Each row of a before or after table is a point. One or more steps were done to the points. Then noise was added and the rows were shuffled. The steps act on how far a point lies along the listed directions, d1 being the first. Write out the steps. A step turns or swaps two directions, mirrors them in a line or flattens them onto one, adds a multiple of one to another, or multiplies one. Angles are multiples of 10 degrees, from the lower direction toward the higher: turns from -170 to 170, lines from 10 to 170 but not 90. Use the fewest steps. Two steps may share a direction if one is a turn and the other turns, adds or multiplies; they go together, in the order done. Otherwise the lowest direction goes first.

Directions:
(1): -1.8  5.7
(2): 5.7 1.8
Before (10 x 2):
0:  0.1  0.7
1:  6.4  1.0
2:  6.8 -9.4
3: -0.5  4.8
4:  1.5  2.1
5: -7.3  0.6
6:  5.5 -2.1
7:  3.6 -0.9
8:  6.5  1.1
9:  2.0  1.8
After (10 x 2):
0:  3.0 -1.6
1:  5.8 -4.5
2:  5.5 -0.1
3: -1.9 -4.9
4: 10.0  6.1
5:  0.1 -1.2
6:  6.0 -4.1
7: -6.6  2.8
8:  1.0 -2.7
9:  0.5 -3.1
Steps: mirror d1 and d2 in the line at 120 degrees

Directions:
(1): -4.4  6.8  2.2  1.4
(2): -2.4 -4.2  5.9  3.7
(3): 6.8 2.9 3.6 2.0
Before (13 x 4):
0: -3.0 -0.5 -3.1 -2.5
1: -3.5  1.1 -2.4 -2.7
2:  6.2 -7.0  3.0  2.4
3: -1.0 -2.1 -4.1 -2.3
4: -2.6 -1.4 -5.8 -3.5
5: -4.2 -2.4 -2.2 -0.6
6:  0.2  3.2 -5.7 -0.6
7:  1.9  2.2 -3.6 -2.6
8: -0.6  1.4 -5.3  0.3
9: -0.7 -1.8  1.9 -1.1
10:  5.7 -1.8  5.5  2.4
11:  6.6 -3.5  1.3  2.2
12: -2.6  0.2 -3.0 -1.3
After (13 x 4):
0:  -0.6   5.0  -6.8  -1.0
1:  -2.3  -0.1  -5.9  -2.9
2:  -1.8   2.0  -5.5  -2.7
3:  -0.2   0.7  -9.8  -6.1
4:   8.5 -15.4   4.0   3.4
5:   5.5  -7.3   9.5   5.2
6:   2.4   1.7  -3.6  -2.7
7:  -3.0   4.4  -4.7  -4.1
8:   0.1  -2.5   1.9  -1.3
9:   7.9 -10.0   3.5   3.7
10:  -2.1   1.8  -6.3  -4.1
11:   1.2  -2.4  -7.2  -4.5
12:   0.2   2.4  -6.7  -0.9
Steps: multiply d1 by 2; add 1 times d3 to d2

Directions:
(1):  4.9 -0.5  0.6 -0.4  6.5  6.4
(2): -2.2  7.1 -4.9  0.5  4.8 -2.0
(3): -0.9  2.5  8.8  1.2  3.4 -3.3
(4): -5.5  3.2  2.3 -4.7 -2.0  6.0
(5):  6.8  6.0  0.9 -1.9 -4.6 -0.3
(6): -1.0  2.2  0.5  9.0 -2.5  3.9
Before (8 x 6):
0: -0.3  2.4 -0.6  8.2  5.2  0.7
1: -3.5 -3.4 -5.2  6.3 -0.3 -5.4
2:  1.3  8.3  1.4  1.5  3.0 -1.6
3: -9.2  2.5 -6.4 -3.4 -4.4 -1.4
4: -4.6 -3.7  4.7 -5.2 -2.1 -1.7
5:  3.5  2.5  0.4 -0.3 -2.4 -3.4
6: -4.0 -7.6 -1.5 -4.5  1.8 -4.1
7:  2.3  1.9  9.1 -1.9  2.9 -6.7
After (8 x 6):
0:  1.9 -3.9 -6.7 -1.1  2.8  3.9
1:  2.0  4.3  4.6  7.6 -1.7 -3.5
2:  1.5 -3.5  1.0  4.4  3.9 -8.5
3:  6.3 -6.5 -5.1 -1.9  1.5 -2.2
4: -5.6 -2.3 -0.7  0.2 -2.3  0.8
5: -2.4 -1.9 -6.8  5.7 -7.8  5.4
6:  0.9 -7.7  4.5 -1.5  8.9  2.4
7: -3.8 -0.1  5.5  4.2 -4.4  4.3
Steps: turn d1 and d5 by 110 degrees; turn d1 and d4 by -60 degrees; turn d2 and d6 by -140 degrees; turn d3 and d6 by 120 degrees

Directions:
(1):  3.9 -6.3  2.1  3.4  0.8  5.3 -6.8  4.1 -0.2
(2):  5.7 -1.7 -6.4 -5.0  3.1  2.2  2.5 -0.3 -6.3
(3):  1.4 -3.7  2.7  3.8  7.2  0.1  3.3 -7.6  1.7
(4): -3.2 -5.8 -3.0 -4.8 -5.1  3.3 -1.2 -5.6  4.0
(5):  0.9  2.0  0.9 -2.4  2.2  6.8  5.8  4.5  6.7
Before (8 x 9):
0:  0.0 -2.0  2.5  7.0  3.5 -1.3 -0.4 -4.1  2.6
1: -2.5 -7.6  3.2  5.2  1.3 -0.5 -4.9 -7.8 -0.4
2:  4.7 -1.8 -5.1 -3.3  3.3  4.0  2.6  3.2  1.4
3:  4.3  0.6  0.9  2.1  5.8  5.4  3.4 -0.9 -0.9
4: -1.0  7.7  5.4  1.4  2.6  5.8  6.7  3.9  9.3
5:  2.4  2.3 -4.1  0.8  1.7 -2.4 -1.5 -2.5 -7.8
6:  4.2 -4.0  2.1  2.3  8.7  9.1  6.1  0.4  5.5
7:  1.6 -0.3  0.8  1.4  1.6 -1.6 -7.8  1.8 -8.6
After (8 x 9):
0: -5.9  3.6 -2.0 -4.4 -4.7 -5.1 -2.8 -3.3 -4.0
1: -2.1  8.2 -0.3 -2.6 -2.9  0.0  1.5  9.8 -1.7
2: -3.4  3.7  4.6  2.2  3.7  3.0  9.3 -0.3 10.2
3: -0.9  4.0 -3.0 -2.4 -2.8  2.8  2.4  4.7  4.0
4:  4.0 -3.0 -0.3 -2.3  6.5 10.2  6.7 -5.0  5.6
5: -4.7  1.0 -0.8  1.6 -6.3 -1.4 -6.1 -2.2  0.3
6: -2.0 -0.2  3.1  5.5  3.7 -3.8  1.0 -3.5  5.2
7: -3.7  3.0  2.9  1.1 -1.5  3.0  2.7 -3.2  6.2
Steps: turn d1 and d4 by -160 degrees; turn d2 and d3 by 150 degrees; turn d3 and d5 by -60 degrees

Directions:
(1): -6.3 -2.2  1.4  4.7  5.3 -1.2  5.7  1.8  1.5  2.2  1.8  8.5
(2): -2.2 -0.3 -0.4  8.7 -1.1  0.9 -1.3 -1.2 -8.2  6.4  0.4 -4.8
(3): -1.4 -3.6 -4.7 -5.0  1.5 -3.4 -2.9  4.1 -9.1 -3.1  4.0  2.8
(4): -1.4  0.3  8.3  0.3  3.2  4.3 -4.0  1.2 -4.5 -4.7 -7.2  2.2
(5): -8.2 -2.2  0.7 -6.2 -2.7 -0.3  2.3  4.7  1.0  4.7 -5.0 -4.6
Before (10 x 12):
0:  -1.6   2.9   1.1  -3.6  -6.7   0.0   0.6   0.3   2.8   3.6  -2.8  -4.1
1:   0.2   4.0   4.1  -0.5  -6.6   1.6   1.9  -0.9   8.7   0.5  -3.5  -3.3
2:   6.2   1.3   0.1   5.5   3.3  -2.3   2.7  -0.8   2.4  -3.8   7.1  10.0
3:   1.0   0.4   0.1  -0.7   0.0  -4.2   1.2   0.0   3.1  -0.4   1.1   2.0
4:   6.4   1.3   1.0  -7.1   6.2   0.7  -5.2   1.8  -6.7 -13.2  -1.1   4.0
5:  -6.7  -0.8   1.4   3.2  -0.1   1.0   7.0   1.9   4.6   9.5  -1.3  -2.5
6:  -4.5  -1.6  -0.3  -1.0  -3.1  -0.5   1.7   2.5  -3.0   5.6  -4.8  -9.4
7:   1.6   1.3   1.9   5.9   6.7  -1.2   0.6  -2.0   5.1  -3.4   4.7   8.4
8:   0.9  -2.6  -5.9  -9.7  -1.0  -3.9  -2.8   3.2  -5.2  -6.2  -1.4  -3.9
9:   2.3  -0.6  -4.3  -2.4  -1.6   1.5  -3.8   2.4 -10.0   1.7   2.8  -5.8
After (10 x 12):
0: -5.8  0.5  3.0 -7.7 -0.1  1.7 -0.5  5.6 -4.8 -1.5 -8.7 -7.1
1: -0.2 -0.2  1.1  0.6 -0.8 -3.6  1.3 -0.4  1.7  1.3  0.0 -0.5
2:  7.4 -0.9 -4.4  1.5  1.2 -2.7 -1.8 -0.7 -4.5 -5.3  5.5  0.5
3:  6.4  5.2  0.4  5.5 -4.2  0.7 -1.0 -5.4  3.4 -3.4  4.4  0.6
4:  7.0  3.1 -2.2  0.9 -3.9 -2.0 -2.5 -3.0 -0.8 -0.5  4.6  1.4
5:  4.7  0.4  0.4  6.7  5.4  1.3  1.3 -1.8  0.0 -1.5  6.1  7.5
6: -8.2  0.7  7.1  3.5  3.8  1.2  3.0  2.1  6.5  3.4 -4.1  1.5
7:  1.6 -0.1 -5.4 -7.5 -2.6  0.5 -1.1  2.8 -3.3  1.2  2.5 -6.2
8: -6.2 -0.9  6.5  1.0 -1.3  0.6  6.5  4.4  5.1  5.5 -5.2  0.5
9:  0.0 -3.0 -8.2 -7.6 -2.9 -5.3 -1.6  3.3 -5.7 -3.6  1.7 -6.2
Steps: add 0.5 times d1 to d4; multiply d2 by 0; mirror d3 and d5 in the line at 20 degrees

Directions:
(1): -0.6 -4.9 -1.5  4.8 -6.6  8.7 -1.3  3.6 -3.4 -4.0  4.2  4.4  2.0 -1.0
(2): -2.6  5.7  2.4 -9.0 -4.7  2.2 -1.9  4.3  3.6  2.2 -0.9  7.6 -1.2 -0.1
(3):  3.0 -5.0  0.9 -6.4 -3.6 -6.0  0.0 -6.9 -4.8 -1.9  3.2  4.4  4.3  2.1
(4):   1.1   2.4   2.2  -1.9   0.6   2.7   8.5  -1.5   1.3 -10.9  -1.5   0.2  -3.8   4.1
(5):  3.2  3.3  3.1 -3.9  6.8  3.9 -0.8  0.8 -4.9 -3.0  0.7 -0.5  5.5 -9.0
(6): -4.3  3.0  2.7 -3.3 -5.0  5.5  2.6 -4.0 -3.4  4.2  2.9 -9.0  2.1  2.4
Before (12 x 14):
0:   1.4  -1.1   1.4  -0.4  -0.5   0.2  -4.1  -0.5  -0.3   4.1   0.8  -0.5   4.0  -1.3
1:   4.3  -5.1  -0.5  -5.4  -5.8  -4.9  -2.1   0.9   1.8  -2.3   0.6  13.5   1.6   1.4
2:   2.1  -1.9   0.1  -3.6  -3.8  -4.9   1.7  -2.4   1.5  -4.2  -0.8   6.4  -0.9   2.8
3:   2.0  -5.8  -1.1  -6.2  -3.0  -3.0  -0.2  -4.6  -1.4  -1.9   0.3   4.7  -0.1   1.1
4:  -2.1   3.0   0.7  -0.4   1.4   5.4   4.9   1.3  -2.0   0.8   0.3  -5.2   0.3  -0.1
5:   4.1   0.6   4.7  -1.4   5.7   3.0   1.9  -2.2  -3.0  -3.2  -0.5  -2.3   5.2  -5.4
6:   1.1   1.9   0.2   0.2   4.9   0.8   4.3  -6.3  -3.4  -2.5   1.9  -8.9  -0.4  -2.5
7:  -0.4   4.8   5.7 -11.5  -4.3   1.7   7.4  -5.3  -1.1  -1.4   0.4  -2.7   0.4   6.6
8:   5.0  -3.2  -0.7   1.6   1.5   0.4  -2.4  -1.3  -4.6   0.5   0.8  -0.1   4.5  -2.2
9:  -0.2   2.7   3.2  -3.0   7.3  -1.0   1.1  -1.5  -3.8   0.3  -3.7  -4.7   4.2  -4.9
10:  -0.9  -2.0  -1.3  -6.3  -5.8   0.0  -0.9  -0.1  -2.4  -5.3   2.5   8.9   2.4   3.5
11:   3.4  -5.4  -1.5  -4.2  -0.6  -2.6  -2.0  -2.8  -4.6  -1.8   2.9   4.9   4.4  -1.5
After (12 x 14):
0:   5.6  -2.4  -0.5   1.9  10.5  -9.0   6.1 -11.5  -4.4  -4.7   0.9  -9.3  -0.5  -0.9
1:   2.1   7.6   7.1 -19.7   1.1  -3.7   0.2  -5.3  -2.8   4.7  -0.7   1.7   5.4  -1.2
2:  -3.6  -0.6  -0.5   1.2  -5.9   8.8   3.2   0.0  -2.4  -0.1   3.5  -5.3   0.0   3.1
3:   0.6  -1.6   0.9   0.9  -4.0  -0.3   1.0  -1.0   2.8   0.2  -0.1  -0.1  -0.5   5.6
4:   3.6  -0.8   3.4   1.6   3.3   0.8   7.6  -5.1  -0.1  -7.8  -2.3  -4.2   0.2   2.1
5:  -6.1   7.1   3.0  -4.4 -11.5  15.8  -1.5   9.0   3.1   6.9   1.5   1.5   0.9  -0.8
6:   0.4   2.7   2.9  -4.2   8.4  -9.7   8.1  -6.4   1.7  -3.9  -7.3  -6.1  -2.3   3.9
7:  -6.8   3.6   0.5  -5.4 -11.0  14.9  -3.6   7.2  -3.5  -0.2   5.1   4.6   4.5  -0.9
8:   2.4  -3.9  -1.8   7.4  -2.5   4.5   3.4  -2.3  -2.8  -3.3   1.0  -4.9   0.0   4.4
9:   3.7  -3.5  -1.1  -2.0   2.9  -3.6   2.9  -1.5  -3.4  -4.0   0.8   4.5   2.1  -0.4
10:  -4.1   1.5   0.6  -5.1  -4.4   7.5  -0.2  -1.3  -1.5   4.8   0.4  -5.1  -0.5  -1.6
11:  -3.4   6.6   2.8  -4.0  -2.5   5.2  -1.8   1.7   0.8   5.7   0.2  -3.0   1.7  -3.9
Steps: multiply d1 by 2.5; multiply d2 by 2; swap d3 and d6; swap d4 and d5

Directions:
(1):  -3.9   1.8  -3.3  -7.4   0.6  -2.8  -0.9  -3.9   6.4  -6.2   2.1   4.8 -11.5   1.7   0.4  -1.7   0.3   2.1   1.2  -0.9
(2):  4.6 -7.8 -3.1 -1.7  2.8  2.2 -6.1  0.1  0.0 -0.2 -9.1 -1.7 -0.9  7.8  1.4 -4.5 -5.8  1.1 -1.3 -3.2
Before (8 x 20):
0:   2.3  -1.4  -1.3  -2.6   1.7   0.8  -0.9  -2.8   4.0  -0.7  -0.7  -0.2  -4.9   3.5   1.2  -3.0  -0.5   0.0   1.0  -2.9
1:  -1.3   3.5  -0.2   2.0  -3.6  -0.6   4.6   0.7  -0.5  -1.3  -0.5   1.0   3.7  -1.9  -1.3   4.1   0.3  -1.6   2.8   2.0
2:   7.8 -10.9  -1.1  -1.3   4.6   3.4  -6.9  -1.5  -2.9   1.3 -13.6  -4.1  -1.3   9.9   2.1  -7.8  -7.4  -0.1  -1.7  -5.1
3:  -1.0  -9.6  -8.1  -3.6   3.1   1.5  -7.6  -2.5   3.8  -2.1  -8.1   3.5  -9.6  10.6   0.1  -6.4  -4.4   1.7  -0.3  -6.6
4:   4.4  -6.5  -3.1  -1.4   3.4   1.1  -6.0   3.5   0.8  -1.0  -8.1  -1.9   2.7   4.3   0.1  -3.2  -3.9  -1.7  -2.3  -2.8
5:  -2.7   7.2   1.1   0.0  -0.7  -2.3   2.3  -2.1   1.1  -2.0   7.7   0.8   0.8  -7.3   1.3   1.8   1.8  -2.1   0.7   0.2
6:   1.2  -0.3   0.1   3.4  -0.9   1.2   0.6   0.5  -1.0   2.9   1.2  -0.5   2.6  -1.1   0.4   1.5   0.6   2.7  -0.3   0.0
7: -10.3   8.3   0.7  -4.6  -1.6  -4.7   1.3  -6.4   7.8  -7.4   9.4   5.2 -15.1  -3.3  -0.7   0.7   4.8   1.5   0.6   2.4
After (8 x 20):
0:   3.7 -12.8  -5.1   4.2   2.8   4.6  -7.3   2.2  -3.4   5.0 -11.2  -2.0   2.5   9.1  -0.3  -5.4  -5.2  -0.5  -2.0  -5.9
1:  -2.5   4.5  -1.1  -0.5  -3.3  -1.6   4.3  -0.2   1.8  -3.3   0.0   2.5  -0.4  -1.6  -0.8   3.6   0.3  -1.0   3.2   1.4
2:  -0.2   1.2   0.2   2.5  -1.4   0.4   1.1   0.4  -0.3   2.0   3.1   0.4   0.6  -2.2   0.2   2.2   1.4   2.6   0.0   0.7
3:   4.7  -4.6   0.3   2.9   1.8   1.8  -3.0   5.7  -2.7   2.9  -5.2  -3.9   9.6   0.2  -0.6  -1.0  -1.5  -3.4  -2.9  -1.2
4:  -3.3   5.5  -1.8  -4.0   0.4  -3.0   0.7  -3.8   4.1  -5.1   5.5   2.7  -4.6  -3.7   2.2  -0.6  -0.1  -0.7   1.0  -1.4
5:  -5.2  -0.6  -3.1  -7.7   1.7  -2.4  -5.9  -6.9   9.0  -8.6  -1.2   4.1 -18.1   6.3   1.1  -4.8  -2.0   3.2  -1.1  -1.9
6:   8.9  -7.5   3.7   6.8   2.5   4.7  -2.1   2.5  -8.7   7.6  -9.9  -7.8  10.5   3.3   0.7  -3.1  -4.4  -2.8  -2.2  -2.1
7:   4.5  -3.3  -0.6  -0.5   1.9   2.3  -1.4  -1.6   1.7   1.6  -2.4  -2.2  -1.1   4.6   1.0  -3.2  -1.4  -0.6   0.9  -3.0
Steps: turn d1 and d2 by 50 degrees
